Rows are points. Each copy is the shape, with its points in the same order, stretched, turned, moved and blurred by noise. Some copies are also mirrored. Which?

Shape (9 x 3)
[[-15 -33  24]
 [-33  25 -12]
 [ -5  -5 -20]
 [ -5  23  11]
 [ 21  22 -12]
 [ -8 -21  -9]
 [-13   2 -10]
 [ 27  -6 -22]
 [  4 -17  -5]]
Copy 1 (9 x 3)
[[-10 -14  55]
 [ 60 -14  10]
 [ 26  19  -9]
 [ 12 -33   1]
 [  7   3 -42]
 [ 15  20  15]
 [ 32   5   5]
 [ -7  35 -39]
 [ -5  16   4]]
Copy 1 is: only turned
Copy 2 (9 x 3)
[[ 36   3 -29]
 [ 27 -19  39]
 [  0  24   9]
 [  8 -35  -2]
 [-35 -12  -1]
 [ 14  26  -5]
 [ 14   5  12]
 [-36  31 -10]
 [ -3  21 -15]]
Copy 2 is: mirrored

Shape (12 x 6)
[[ 12 -22 -18  15  16  -3]
 [ -8  -2   8   7  -1 -20]
 [ -5 -13  -7  -3  -3   9]
 [ 10   1   1  38 -10   3]
 [-26  26  22  30  -8 -13]
 [  1 -12 -20  22 -14 -19]
 [ 12 -11   1 -14 -15  -4]
 [-12  22 -24  -9  -9  15]
 [-26  -8 -15 -12 -16  -6]
 [-19  17   4 -12  31  13]
 [-26  23 -28   8  20  -9]
 [ 11   2  20  22   0  -1]]
Copy 1 (12 x 6)
[[-23  17  -1   7   1  20]
 [ 14  23  -6  -1 -15  11]
 [ -3   7   6  13   6  12]
 [-22 -10   5   3 -26 -25]
 [ 10   6  -1 -14 -23 -33]
 [  2   6 -27  18 -26  -5]
 [ 13   3   1  15  -8  25]
 [  2 -28 -14   5  14  -9]
 [ 26   9 -22  21   3   8]
 [ -6  14  21 -25  34  20]
 [ -3   3 -27 -14  13  -6]
 [-13   7  21  -8 -19  -3]]
Copy 1 is: only turned
Copy 2 (12 x 6)
[[ 32 -21  16  44  10  22]
 [ 13  18  10  -3  28   4]
 [  1 -21  -2  14   8 -12]
 [ 19  11 -19  41   6  15]
 [-21  60 -11   9  37  -9]
 [ 30 -17  -6  12  43  17]
 [ 15 -20  -7 -17  -5   1]
 [-42 -21 -10  -6  -2  -7]
 [-10 -21  -1 -14  43 -21]
 [-42  17  25  18 -11 -11]
 [-35   5  23  14  39   9]
 [ 13  29  -5  26  -5  11]]
Copy 2 is: only turned
